Each row is a point. The points of each table are mixes of a few directions, plus a little noise. How many directions does each table use, and how many do they share? Where both have some left over, give the other angles between the two spaces (their principal angles), to ten degrees, smallest first.
In the rows, zero is written as 128.

First, 5 rows:
[[145 131]
 [124 128]
 [163 136]
 [ 59 114]
 [148 131]]
Second, 6 rows:
[[102 142]
 [141 121]
 [138 122]
 [ 98 144]
 [191  95]
 [ 99 145]]
Directions: first 1, second 1, shared 0; angles 40

First (8 x 4):
[[154 135 104 155]
 [138 115  62 117]
 [ 91 116 150  88]
 [109 142  98 170]
 [ 84 129 167 112]
 [142 135 146 143]
 [180 130 156 132]
 [127 121 143 107]]
Second:
[[ 91 132 150 126]
 [143 122  90 127]
 [195 117 154 102]
 [133 136 103 159]
 [ 76 133 146 126]]
Directions: first 3, second 3, shared 3

First:
[[144 139 148 106 116 113 131 142]
 [133 180 150 107  72  89 112  82]
 [140 106 134 120 151 138 140 170]
 [147 138 151 103 117 112 133 148]
 [115  79  98 158 180 168 139 157]
 [119 156 128 130  99 113 115  86]
 [ 98  97  87 172 161 163 126 111]]
Second, 7 rows:
[[ 92 151  98 163 104 129 105  48]
 [ 95  98  83 176 160 164 124 104]
 [146 128 146 108 128 120 136 156]
 [150 119 149 105 137 124 140 173]
 [136 124 135 120 133 127 133 146]
 [153 109 148 104 147 129 144 187]
 [124 168 137 121  87 103 113  82]]
Directions: first 2, second 2, shared 2

First:
[[110 140 119 133 140 154 127 141 184 153 112]
 [127 113 123  41 145 127 171 155 153  72 162]
 [111 149 126 155 136 144 113 140 152 161 127]
 [132 128 131 106 134 119 138 137 108 109 155]
 [143 124 126  75 153 139 165 129  95  97 138]
 [142 138 135 176 122 122 108 105  65 151 120]
 [132 121 129 186 103 128  99  97 132 162  77]
 [118 115 134 167  84  94  91 126 159 133 132]
 [143 140 127  55 177 144 179 143  65  90 169]
 [132 117 127 156 109 126 113 108 140 142  91]
 [119 122 130 156 103 112 103 128 157 137 125]]
Second (10 x 11):
[[153  90 148 120 148 137 113 150  79 120  99]
 [113 127 138 129 125 127 120 151 162 127 151]
 [110 177 148 192 105 145 143  79 141 164 160]
 [129 116 140 120 158 146 111 172 121 136 124]
 [151 114  91  97 101  88 150  75 102  93  95]
 [143 123 141 148 118 131 132  98  95 129 116]
 [132 153  68 101 116 103 156  77 122 118 105]
 [ 93 156  85  92 132 114 133 159 203 125 156]
 [111 135 165 153 158 165 105 183 146 158 154]
 [146  89 155 126 120 122 117 135 108 110 119]]
Directions: first 4, second 4, shared 2; angles 50, 80

First:
[[129 112 110 133 128 120 155 117 108 152 111 135 112 150 130 130 144 116]
 [131 102  95 139 130 113 178 108  94 170 100 140 100 167 130 130 159 107]
 [129 108 101 137 129 116 168 114 101 159 107 136 107 160 131 130 153 109]
 [128 121 117 132 130 122 144 122 117 140 120 131 120 139 131 127 136 121]
 [125 184 209 106 126 162  14 171 207  35 192 103 188  38 120 120  59 178]
 [127 140 145 124 126 133 102 137 146 109 141 123 141 110 126 127 112 139]
 [128 112 106 135 128 118 160 115 105 156 109 136 110 154 129 130 148 112]
 [128 130 130 129 129 128 126 131 130 125 130 127 130 126 129 129 127 130]
 [130 107 102 135 129 116 167 113 101 160 107 137 106 160 130 130 153 109]
 [126 162 173 115 127 146  65 151 170  76 165 116 163  78 125 124  90 156]]
Second:
[[112 134 158 139 105 118 164 117 109 162  96 160 101 134 155 122 124 147]
 [108 147 177 130 115 148 118 134 111 109 146 139 171 115 124 130  95 176]
 [113 130 123 143 155 104 184 125 104 163 134 144 117 136 131 166 161 124]
 [152 114  94 115 143 109 148  75  92 170 116  96 142 160 138  80 140  97]
 [142 137  73 118 122 133  86 163 144  99 137  95  70 150  90 160 134 112]
 [165 138  89 101 141 139  36 153 190  68 159  68 124 105 104 115 116  98]
 [121 141 186 130 143 113 151  98 132 152 132 144 174  90 166 101 117 142]
 [108 134 159 138 128 131 148 131 117 131 133 152 151 119 132 143 125 152]
 [131  78  91 139 100 157 120 154 148  99  94 153 106 144 117 133 143 102]]
Directions: first 1, second 6, shared 1

First (9 x 24):
[[112 142 132 150 124  96 116 185  88 103 104 120 104 107  97 133 125 124
  115 129 111  83 119 138]
 [143 117 112 110 127 117 110  77 142 126 153 125 155 144 151 115 134 147
  132 139 140 192 148  95]
 [113 140 155 145 118 163 162 179 135 151 100 136  99 111 106 165 120 104
  132 111 117  54  90 179]
 [119 137 143 135  80 139 131 150 154 151 119 126 121 114 114 197 127 131
  140 125 123 120  84 149]
 [145 113 112  99 135 142 124  55 159 140 163 128 164 154 162 114 134 140
  140 133 148 197 155  94]
 [ 85 151 135 124 128 168 159 147 122 145 123  97 131 120  93 201 122  83
  146  97 119  45 129 137]
 [144 123 149 150 126 133 140 170 133 134 101 161  93 118 130 100 124 134
  116 133 123 108  94 174]
 [131 124 109 122 147  97 105 108 103 100 140 118 142 135 133  93 132 138
  120 137 131 156 162  94]
 [160 106 106 117 168  98 106  82 116 101 148 143 143 149 164  34 134 153
  112 148 142 196 172  93]]
Second, 10 rows:
[[100 143 156 191 150 115 186 127 100 138  77 168  83  83 123 111 144 110
   91 172 146 183 171  92]
 [152 114 103  71 108 138  76 129 154 120 173  92 168 168 132 144 113 145
  162  88 112  78  90 160]
 [105 141 151 182 147 117 178 127 103 135  85 163  89  89 125 113 142 112
   96 166 143 175 164  97]
 [152 114 105  74 109 138  78 129 153 121 172  93 166 167 132 143 115 145
  160  90 113  80  91 159]
 [115 135 140 156 138 122 154 128 114 132 105 146 107 107 126 120 135 119
  111 148 136 153 147 112]
 [146 118 110  87 113 135  91 128 147 122 161 101 157 158 131 139 117 141
  153  99 116  91 100 152]
 [ 99 144 158 197 152 115 191 127  96 138  72 171  79  79 123 110 146 108
   87 175 147 188 174  89]
 [138 122 118 104 120 133 107 128 139 124 147 114 145 145 129 134 122 135
  142 112 121 108 112 141]
 [147 118 109  85 113 136  88 129 148 122 163 101 158 160 131 139 117 141
  154  98 115  91  99 153]
 [126 130 130 133 130 127 132 128 126 129 124 131 125 124 127 126 129 127
  125 131 130 132 132 125]]
Directions: first 4, second 1, shared 0; angles 70

First, 8 rows:
[[131 103 121 104 180 153 187  87 199  71 182 126 108 181 105 128 158 124
  141 129 148 132 103 123 105 138 169 139 111 132 127 137]
 [117 113 113 161 105  89  88 163  59 165  74 111 120 108 155 119 118 124
  131 123 126  75 182 162 155 122 113 151 127 127 128 128]
 [121 143 150 148  94 111  60 141  42 176  79 121 128  86 142 122  69 110
   94 133 104  79 178 145 168 117  81 153 149 139 117 109]
 [150 130 159 138 107 123 121 132  91 150 103 113 138  95 148 105 102 118
  110 129 118 106 182 123 140 126 111 120 168 137 129  98]
 [108 138 111 105 155 151 138 106 178  99 172 151 120 162  96 155 141 133
  134 132 131 163  59 120 114 130 140 134  92 124 123 153]
 [127 122 103 122 139 129 161 136 174 109 148 135 133 149 124 137 172 148
  157 122 143 167  90 120 103 134 155 106 108 115 138 147]
 [123 134 119 103 155 154 158 104 191  93 175 146 126 159 101 146 149 136
  137 130 135 170  67 111 106 133 148 119 106 124 128 145]
 [147 141 147 143  89 115 113 154  91 163  93 121 151  84 153 112 114 133
  120 125 118 132 163 119 134 125 108 100 163 126 134 107]]
Second (9 x 32):
[[111 119  96  83 134 111 107 134 139 189 140 152 134 174 112 162 134 109
  128 129 114 139  58 122 103  78 119 139 117 124 179 166]
 [119 168 138 132 101 120 169  97 142 155 143 156 107 135  98 119 181 104
  136 131 128 135 118 179 124  99 181 130 144 150 176 195]
 [146 144 136 181 117 121 154 100 147  68 122 101 140  84 141 102 134 180
  169 101 120 135 156 135 145 179 166 108 141 115  86 114]
 [130  80 102 102 140 125 100 152 125 132 128 119 164 136 149 117 103 143
  134 126 114 106 122  63 115 124  99 123 132 108 143  83]
 [111 124 129  89 131 143 123 140 108 178 132 160 106 167 109 133 141  63
   84 169 136 121 113 145 118  93 109 149 113 156 181 153]
 [134 119 156 136 144 155 111 154  96 101 112 113 109 113 142 131  94 113
   87 147 154 120 177 125 146 154  83 135 114 137  76  82]
 [123 122 145 117 122 151 145 134 105 136 128 144 114 132 124  92 144  82
   96 166 139 102 165 133 131 123 125 136 134 155 166 123]
 [132 123  98 138 149 113 103 116 148 117 117 110 141 138 135 160 107 156
  152 113 108 164  67 131 127 164 119 129  89 110  97 131]
 [146 153 153 174 114 112 139 124 143  77 128  96 135  73 142 135 114 201
  165  70 138 130 177 120 145 139 150 102 167  98  49 106]]
Directions: first 4, second 5, shared 0; angles 30, 50, 70, 90

First:
[[151 144 130 101 142 134 127 160 180 153 176 106 115 122 109 115  60 141
  159 161 120  90 111 110 144  95 123 128 136 134 125 131]
 [ 93 129 132 156 139 109 136 129  87 117  82 110 165  87 111 147 169 119
  103  89 100 143 161 142 131 148 136 125 114 132 167 147]
 [116 107 132 189 118  87 124 111 116  80  72 191  67 135 159 145  97 162
   96 115 188 110 145 146 164 121 128 149 133  79  95  67]
 [115 125 167 126 107 143 160  87 162  80  88 122 163 108 125 125  71 105
  115 136 106 151 128 156 150 126 151 167 122 134 155 140]
 [157 126  87 133 119 117 130 136 139 172 164 141  73 147 161 142 149 172
  109 160 192 105  96  82 118 137  95  81 132 123  65 118]
 [122 115 119 130 113 138 127 101  96 119 113 140 140 148 146 132 188 111
  113 115 131 164 126 134 102 156 131 123 125 133 124 135]
 [153 135 112 121 140 123 101 153 125 160 160 147  83 149 137 127 133 158
  144 139 167  92 121 107 120 111 101 107 136 110  90 101]
 [124 112 114 128 135 113 133 167 178 116 171 110 107 139 112 102  54 118
  158 143  83 120 117 128 162 109 164 153 146 142 146 123]
 [136 159 148  73 146 169 122 138 122 162 150  81 197 106  89 117 154 100
  159 125  79 133 133 127  98 121 120 119 116 157 168 172]
 [116 126 136 121 122 150 119 100  77 118 100 134 171 137 130 130 205  97
  124  97 111 170 142 147  93 155 132 129 120 136 146 144]]
Second (8 x 32):
[[116 116 142 122 121 123  99 120 108 123 127 131 149 156 160 122 172 110
  116 117 140 144 110 147 114 139 118 121 147 102 115 102]
 [108 107 156 119 116 119  74 114  92 121 127 134 164 179 186 116 210  97
  108 110 148 158  96 161 103 147 110 115 163  81 103  82]
 [136 136 117 133 132 132 149 133 143 131 127 125 115 107 104 132  97 142
  136 136 119 117 140 114 138 120 136 133 114 147 138 148]
 [106 106 158 118 117 118  74 114  90 121 127 133 167 181 189 116 213  95
  105 108 149 159  94 164 103 150 109 113 166  76 102  80]
 [133 133 123 131 130 130 140 132 136 129 127 128 121 116 116 131 110 134
  132 132 123 121 135 120 133 123 132 132 120 138 134 139]
 [121 122 138 124 124 125 110 124 116 126 128 129 140 145 148 123 155 117
  122 123 136 137 118 139 120 136 121 123 141 112 120 111]
 [152 153  93 141 141 139 192 145 173 137 130 122  83  66  59 143  27 169
  153 151 101  90 169  87 158 104 151 144  85 186 158 185]
 [151 150  97 140 139 138 186 141 167 135 129 121  88  74  65 140  40 163
  149 147 105  95 163  91 154 106 149 144  89 180 153 178]]
Directions: first 6, second 1, shared 0; angles 40
